Rows are points. A path goes straight from each point to the next, and from the last back to the first. The post is the endless flat space through its rows: a point in 2 columns, a line in 3, a plane in 4, and so on, so that a path can go around it. How many times does the path go around the post? Going back the other way cancels.

Post (2 x 3)
[[-1.6  3.5 -1.8]
 [ 2.7 -2.9  2.2]]
Path (13 x 3)
[[-2.1  1.8  0.0]
 [-2.0  6.4  0.9]
 [ 5.2 -0.9  3.3]
 [ 4.6 -3.2  1.2]
 [-2.7 -4.7 -1.9]
 [ 0.1 -3.0  0.4]
 [ 3.5 -3.4 -1.0]
 [ 2.5  2.1 -1.2]
 [ 1.4  5.1  2.3]
 [-1.0 -0.3  4.5]
 [-4.3 -1.1 -3.3]
 [ 3.6 -3.5 -0.7]
 [-1.3 -1.1 -2.9]]
Times around: 0

Post (10 x 11)
[[ 4.2 -4.3  0.7 -0.7 -2.5  4.4  3.1 -2.5  6.9  1.8  2.8]
 [ 1.2 -0.8 -2.7  0.1 -4.4 -0.1  2.3 -1.6  0.5  7.7  1.4]
 [ 2.5  2.7  1.7 -2.3 -3.1 -1.5  0.8  3.3 -5.7 -1.6 -5.6]
 [ 1.7  3.9  0.0 -0.5 -1.8  5.3 -1.2 -0.9 -2.9  0.0  2.7]
 [ 1.6 -1.5 -2.9 -5.4  0.1  4.7 -1.2  3.5  4.0  1.4  1.5]
 [ 1.1 -3.5 -2.6 -1.7 -1.5 -5.6 -4.5 -0.5  1.7 -8.4  0.0]
 [-0.3 -0.2  1.4  0.8  2.4  1.8  4.5 -2.8  1.0  2.7  1.5]
 [ 2.7 -0.8  2.8 -1.6 -1.7 -1.6 -2.0 -1.7  0.5 -2.9  6.3]
 [ 1.3 -2.4  7.8  1.9 -3.5 -1.2  0.0 -3.5  7.1  1.3 -0.7]
 [-2.9 -2.8  2.1  4.6  0.3 -5.1  1.8  1.6  3.9 -6.9  1.8]]
Path (15 x 11)
[[-1.3  0.3  0.9  7.7 -1.7  2.2  2.8  2.3  2.0  0.0  2.3]
 [ 2.6 -1.4 -1.6 -0.3  0.9  0.1  1.1 -0.7  5.0 -4.3 -3.8]
 [ 1.4  3.3 -3.6 -2.9 -0.3  3.1  1.5 -1.7  2.2  2.6 -0.5]
 [-4.4  1.4 -3.0  2.7  0.2 -4.0  1.1 -0.5  1.8 -1.9 -1.5]
 [ 4.0 -1.9  1.8 -2.0 -1.4  0.2  0.1 -0.3  5.3  1.0  3.8]
 [ 2.1 -2.3  1.7 -0.8  1.2  1.4  1.3 -0.7  6.0  0.6 -0.5]
 [-2.1 -0.7 -2.3  2.1  0.5  1.0  2.1 -1.8  7.4  3.3  0.8]
 [ 0.1 -1.7  2.4 -3.3 -3.3 -2.2  0.9 -2.6  5.1  2.3  2.0]
 [ 2.2 -2.5 -1.8 -4.3 -5.1  4.4  0.8  0.3  1.4 -2.3  2.6]
 [ 1.4 -4.2  2.1  3.2 -4.4  6.4  0.8 -2.2  5.7  1.9 -0.6]
 [ 1.0  0.5  1.4  0.3 -2.7 -1.0 -4.3 -0.8  0.3  1.9  1.2]
 [ 3.6  0.8  3.9  0.4  0.9 -1.4  1.8 -3.4  0.7  1.0  1.9]
 [ 2.7  1.2  3.2  0.1  1.0 -2.8  5.2 -1.3  4.0  0.0 -1.3]
 [ 6.3 -2.6  1.0  0.9 -3.4 -1.0  2.8  1.4  2.1  1.2 -2.2]
 [ 1.9 -5.0 -2.7  2.9 -2.8 -1.0  0.3  0.1  1.1  4.8  4.2]]
Times around: 1
